Each row is a point. Each copy is the shape, with its points in the same order, turned, moved and blurred by noise. Some copies are also mirrored. Which?

Shape (8 x 2)
[[ 0.9 -3.2]
 [ 6.1 -1.0]
 [ 6.0  5.6]
 [-4.4 -4.6]
 [-6.6 -1.1]
 [-2.1 -3.3]
 [-1.0  1.8]
 [-3.7 -2.5]]
Copy 1 (8 x 2)
[[ 1.1  2.5]
 [ 6.2  0.2]
 [ 5.5 -6.7]
 [-4.1  4.8]
 [-6.8  1.3]
 [-2.0  2.9]
 [-1.5 -2.1]
 [-3.7  2.2]]
Copy 1 is: mirrored
Copy 2 (8 x 2)
[[-1.5 -0.9]
 [-5.4  3.7]
 [-1.4  9.3]
 [ 1.9 -5.1]
 [ 5.6 -3.1]
 [ 1.1 -2.8]
 [ 2.3  1.9]
 [ 2.8 -2.8]]
Copy 2 is: mirrored
Copy 3 (8 x 2)
[[-0.2  4.5]
 [ 5.1  4.0]
 [ 7.6 -2.4]
 [-5.1  4.5]
 [-7.3  0.8]
 [-4.0  3.7]
 [ 0.0 -1.3]
 [-4.1  3.0]]
Copy 3 is: mirrored
Copy 4 (8 x 2)
[[-2.2  1.0]
 [-2.4  7.2]
 [ 2.8  9.3]
 [-0.3 -4.2]
 [ 3.9 -4.5]
 [-0.2 -1.6]
 [ 3.1  1.5]
 [ 1.7 -2.1]]
Copy 4 is: mirrored

Shape (9 x 3)
[[-8.4  0.1 -7.3]
 [ 2.7 -3.3  4.3]
 [-5.0  2.8 -5.4]
 [ 1.7  1.2 -0.1]
 [-1.6  3.6 -8.3]
 [ 2.0  0.5 -0.2]
 [-3.5  1.3 -3.3]
 [ 6.3 -1.8 -2.8]
 [ 3.7  1.2 -1.3]]
Copy 1 (9 x 3)
[[ 7.2 -9.7 -1.4]
 [-5.3 -0.4  1.5]
 [ 7.4 -4.8 -2.2]
 [ 0.5  0.6 -1.4]
 [ 6.8 -3.2 -5.8]
 [-0.4  0.2 -1.9]
 [ 4.3 -4.2 -1.3]
 [-3.6  0.1 -6.0]
 [-0.2  1.4 -3.1]]
Copy 1 is: mirrored
Copy 2 (9 x 3)
[[-10.1  -4.0  -2.6]
 [  4.3   0.0   4.7]
 [ -6.7  -0.5  -3.6]
 [  1.4   0.8  -0.8]
 [ -4.3  -1.6  -7.6]
 [  1.6   0.5  -0.4]
 [ -4.4  -0.6  -1.7]
 [  5.4  -3.2  -2.9]
 [  3.1   0.4  -2.5]]
Copy 2 is: only turned

Shape (10 x 4)
[[-1.2  6.1  2.2  6.2]
 [-6.5  2.6 -5.0  0.5]
 [ 2.8  5.6 -3.6  1.4]
 [-8.2  2.5 -2.2 -0.3]
 [ 7.6 -1.3  4.4 -6.2]
 [ 4.0  1.0 -6.1 -0.8]
 [-3.8  0.3 -0.3 -2.8]
 [ 3.1  2.3 -4.3 -0.9]
 [-4.2  1.5  4.5 -1.9]
 [ 3.1 -2.3 -1.4  0.9]]
Copy 1 (10 x 4)
[[ 4.6  5.3 -8.3  2.2]
 [-4.4  0.4 -8.2 -3.3]
 [-0.4  7.5 -2.8 -1.8]
 [-2.2 -1.7 -9.1 -3.8]
 [ 5.7  0.5  7.4 -4.3]
 [-4.1  5.9  1.1 -2.5]
 [-0.3 -2.0 -3.4 -4.3]
 [-1.8  6.0 -0.3 -3.0]
 [ 4.4 -2.9 -4.7 -3.8]
 [-0.8  1.8  1.6  0.6]]
Copy 1 is: mirrored
Copy 2 (10 x 4)
[[ 1.3  7.6  1.5  5.8]
 [-7.1  6.8 -1.2 -1.6]
 [ 2.1  8.3 -1.6 -2.8]
 [-8.0  4.5  1.8 -0.7]
 [ 7.1 -2.8  3.7 -6.5]
 [ 1.8  5.1 -4.9 -5.9]
 [-4.2  2.1  1.6 -3.2]
 [ 1.6  5.1 -2.6 -4.8]
 [-2.7  0.2  5.1  0.1]
 [ 1.8  0.1 -3.4 -2.7]]
Copy 2 is: only turned
Copy 3 (10 x 4)
[[ 2.3 -1.1  3.3  6.6]
 [-4.1  2.5 -3.8  2.1]
 [ 4.7  4.3  0.5  1.3]
 [-6.1  0.8 -1.8  1.6]
 [ 6.0 -2.1  5.5 -9.8]
 [ 5.5  3.8 -3.4 -3.0]
 [-3.0 -0.6 -0.2 -2.6]
 [ 4.2  3.4 -1.4 -2.2]
 [-3.5 -3.2  3.8 -1.3]
 [ 4.9 -2.2 -2.0 -3.1]]
Copy 3 is: only turned
Copy 4 (10 x 4)
[[-1.0  3.9 -4.4  6.1]
 [-6.9  3.5  2.4 -0.7]
 [ 2.0  4.3  2.8  3.4]
 [-7.2  3.0 -0.7 -2.6]
 [ 9.3 -5.2 -0.5 -2.4]
 [ 2.2  0.1  7.1  1.7]
 [-2.6 -0.4 -0.3 -3.4]
 [ 1.9  1.1  4.6  1.4]
 [-1.6 -0.4 -5.2 -2.7]
 [ 1.1 -3.8  2.3  2.8]]
Copy 4 is: mirrored
